Rows are points. Each copy is the shape, with its points in the same order, stretched, turned, moved and blurred by noise. Some copies are also mirrored. Which?
In the rows, zero is written as 128.

Shape (7 x 3):
[[138 141 189]
 [196  82 109]
 [137 126  72]
 [116 144 218]
 [187 122 100]
 [163  78 152]
 [122 167 135]]
Copy 1 (7 x 3):
[[145  83 192]
 [171  92  75]
 [ 95 134  71]
 [154 102 220]
 [132  76  75]
 [185 111 118]
 [ 93 104 156]]
Copy 1 is: mirrored
Copy 2 (7 x 3):
[[ 94  99  59]
 [206  42 128]
 [180 142 136]
 [ 54  99  57]
 [200  93  98]
 [139  41 120]
 [124 155  80]]
Copy 2 is: mirrored
Copy 3, 7 rows:
[[166 132 186]
 [141  47 143]
 [107 103  87]
 [160 151 209]
 [154  73 123]
 [137  72 177]
 [140 150 127]]
Copy 3 is: only turned

Shape (12 x 6):
[[ 88  78 153 152 213  48]
 [ 89 160 108 110 107 199]
 [108 121  77 153 112 117]
 [190 119 163 100 124 125]
 [149 140 130 133  93 128]
 [118  98 134 157  87 138]
 [130 112 131 183 245  73]
 [114 129  92  64 121 181]
 [123 142 107 130  94 102]
 [161  72 121 120 235  46]
 [115 177 114 139  80 133]
 [ 70 170 115  73 107 154]]
Copy 1:
[[112 154  18 118 201  63]
 [ 96 151 144 135 106 178]
 [133 130  93 113  92 123]
 [156 118 155 125 184  93]
 [135 137 144 115 121  98]
 [101 102 120 105 117 109]
 [139 149  30 179 188  61]
 [135 130 139 114 140 204]
 [139 160 116 101 108  99]
 [185 125  38 130 227  81]
 [120 180 139 120  85 102]
 [106 201 131 104 121 163]]
Copy 1 is: only turned
Copy 2:
[[123  86 181 181 154 154]
 [115 167 175  42 109 111]
 [124 113 151  93 106  93]
 [154 146  97 102 168 155]
 [132 158 115 101 112 102]
 [126 150 127 110  81 128]
 [205  96 202 150 165 145]
 [115 147 160  26 156 140]
 [107 116 127 113 117  78]
 [175  58 175 136 209 163]
 [108 166 128 101 111  70]
 [ 58 168 177  68 143 113]]
Copy 2 is: mirrored
Copy 3, 12 rows:
[[102 161 249 186 136  61]
 [132 138  66 120 162 179]
 [141 191 110 129 101 113]
 [184  80 167  62 118 127]
 [160 150 137  83 108 151]
 [122 143 121 119  71 152]
 [183 164 243 217 131  83]
 [141 104  68  80 169 124]
 [135 191 132  81 118 119]
 [177 119 239 147 132  15]
 [144 197 115  87 132 171]
 [105 163  94  74 202 150]]
Copy 3 is: only turned
Copy 4 (12 x 6):
[[ 98 139 173 170  61  18]
 [ 83 141 150 100 168 175]
 [ 64  99 113 139  98 134]
 [175 102 136  80 106 138]
 [126 114 113 110 101 161]
 [ 97 109 157 118  70 170]
 [132  95 153 213  99  42]
 [ 83 108 144  60 171 134]
 [ 93 130  96 118  95 130]
 [130  69 143 148  86   7]
 [105 150  92 126 121 169]
 [ 75 184 128  78 169 120]]
Copy 4 is: only turned

Shape, 13 rows:
[[115 151  68  91 140 115 116 135]
 [105 140 100 146 140 106 182  60]
 [118 134  61  73 138  90 198 151]
 [106 137 105 182  64  70  83 121]
 [137 169  69 101  99 109 210 115]
 [172 188 174  84  77 119 191 119]
 [216  81 178 176 116 177 108  25]
 [126 196 119 132 187  78 154 130]
 [167 179 165 190 128 172 140 120]
 [197 122 186  73 135  75 164 136]
 [125  97 151 105 115 117 136  57]
 [155  71 115 151 150 159 187 115]
 [175  82  89 182 125  44 154  74]]
Copy 1 (13 x 8):
[[161 177 151 164 107 132 124 101]
 [145 103  87 112 117 107  89  91]
 [169 135 105 223  89 101 148  96]
 [147 141 105 129  72 152  36 172]
 [153  93 109 202 103 140 120  85]
 [103  57 159 166  77 153 127 120]
 [133  19 105  17 149 201 160 206]
 [111 200 106 146  40 107 107  55]
 [ 48 131 115  84 119 183 126 123]
 [138  82 124 170  25 121 173 166]
 [156  61 141  84 127 111 112 162]
 [115  87  63 121 158 133 185 164]
 [202  85  13 142  40 135 112 175]]
Copy 1 is: mirrored
Copy 2 (13 x 8):
[[142 113  99 149  76  90  95 103]
 [140 186 113 130  71 108 124 166]
 [ 87 110  71 159  29  97  81 172]
 [221 126 128 166  85 159  64 134]
 [106 151  59 162  60  88  83 181]
 [116 156  44 135 150 163  80 180]
 [145 146 109 136 186 220 231 102]
 [212 143  66  99  73  90  95 141]
 [216 138 107 125 193 144 168 140]
 [103 104  48 107 128 211 107 171]
 [ 91 152 126 126 109 186 113 136]
 [117  88 110 144 115 148 192 169]
 [175 130  65 161  12 168 138 169]]
Copy 2 is: only turned
